Each row of a before or after table is a point. One or more steps were done to the points. Then noise was added and the rows were shuffled. The steps act on columns, c1 being the first. What was done? A step turns or swaps two columns, mirrors them in a line or flattens them onto one, adds a multiple of one to another, or multiplies or shifts one. Angles are multiples of 10 degrees, from the lower column toward the higher: turns from -170 to 170, lines from 10 to 170 but not 90. Use the fewest steps. Two steps may share a column if one is a turn and the other turns, adds or multiplies; they go together, in the order done. Otherwise the lowest column goes first.

Before (10 x 2):
[[ -3  60]
 [ 18 -15]
 [  4 -10]
 [-12 -16]
 [ -7   2]
 [  4  42]
 [ 26  44]
 [-30  14]
 [  3  28]
 [ 14 -28]]
After:
[[ 17  24]
 [  8 -23]
 [ 26  53]
 [-20  -8]
 [ 45  24]
 [ -1 -10]
 [ -2 -32]
 [ -2   7]
 [-18  26]
 [ 24  35]]
Steps: turn c1 and c2 by -30 degrees

Before (8 x 6):
[[  0  -4  17  25 -16 -45]
 [  8  46  29  -2 -34  53]
 [-43  57 -35  -4 -34 -37]
 [ 19  57 -22 -18   1 -22]
 [ 11 -21  42   7  51  32]
 [ -9 -37 -38 -60 -17  47]
 [ 21   1   3  33  44   2]
 [-28 -32  15 -27  -3  -9]]
After:
[[ -1 -32  31   0  53  49]
 [-21 -31 -18   2  21  -7]
 [ 14   0  10  -2 -44   2]
 [-42  56  19   7   4 -37]
 [  8  45 -38  -2 -10  54]
 [ 10 -23 -22   1 -47  32]
 [ -3  -5 -23   2  10 -48]
 [ 19  57  19  -5 -34 -22]]
Steps: flatten c1 and c4 onto the line at 170 degrees; turn c3 and c5 by -160 degrees; add -0.7 times c2 to c5

Before, 11 rows:
[[  9  -6 -11   9  -9 -12   7  14   3  15   3]
 [ 15  -3   1  -5  -8  10 -20   7  -9   5  -9]
 [-19  -4  21  -6   6  -6   9  -8  10 -11 -14]
 [  5  11  -1  13   7  -7  13  -2  -4   7  20]
 [  2  11 -17   8  13 -12   7   5  -4  15   6]
 [ -5   1   3 -18 -11  16  -2   5  -9   5  -2]
 [ -5  -4   6 -11 -18   4 -28  10  -1  10  -3]
 [  1  14 -15  12   9  -4  10   2   4  -8  13]
 [-13   2  11 -13  -3 -14   8 -21   5 -13  -8]
 [ -5  -3  -4  -5   8 -10   9   6 -13  -3  13]
 [  5  -4  -4 -11   7  -3   3   3   6   8  13]]
After, 11 rows:
[[  8  11  -1  13 -33  -3  13  -2  -3   4  60]
 [  9  -4  -4 -11 -33  -6   3   3   6   4  39]
 [-14  -4  21  -6 -34  -8   9  -8  10 -17 -42]
 [  7  -4   1  -5 -48   8 -20   7  -9  14 -27]
 [ 15  11 -17   8 -27 -10   7   5  -4  -1  18]
 [ -4  -3  -4  -5 -32 -12   9   6 -13  -4  39]
 [  4   1   3 -18 -51  10  -2   5  -9  -6  -6]
 [ 16  -6 -11   9 -49  -9   7  14   3   6   9]
 [-15   2  11 -13 -43 -17   8 -21   5 -10 -24]
 [ -8  14 -15  12 -31   0  10   2   4   2  39]
 [  9  -4   6 -11 -58   1 -28  10  -1  -7  -9]]
Steps: mirror c1 and c10 in the line at 40 degrees; add 0.3 times c4 to c6; shift c5 by -40; multiply c11 by 3
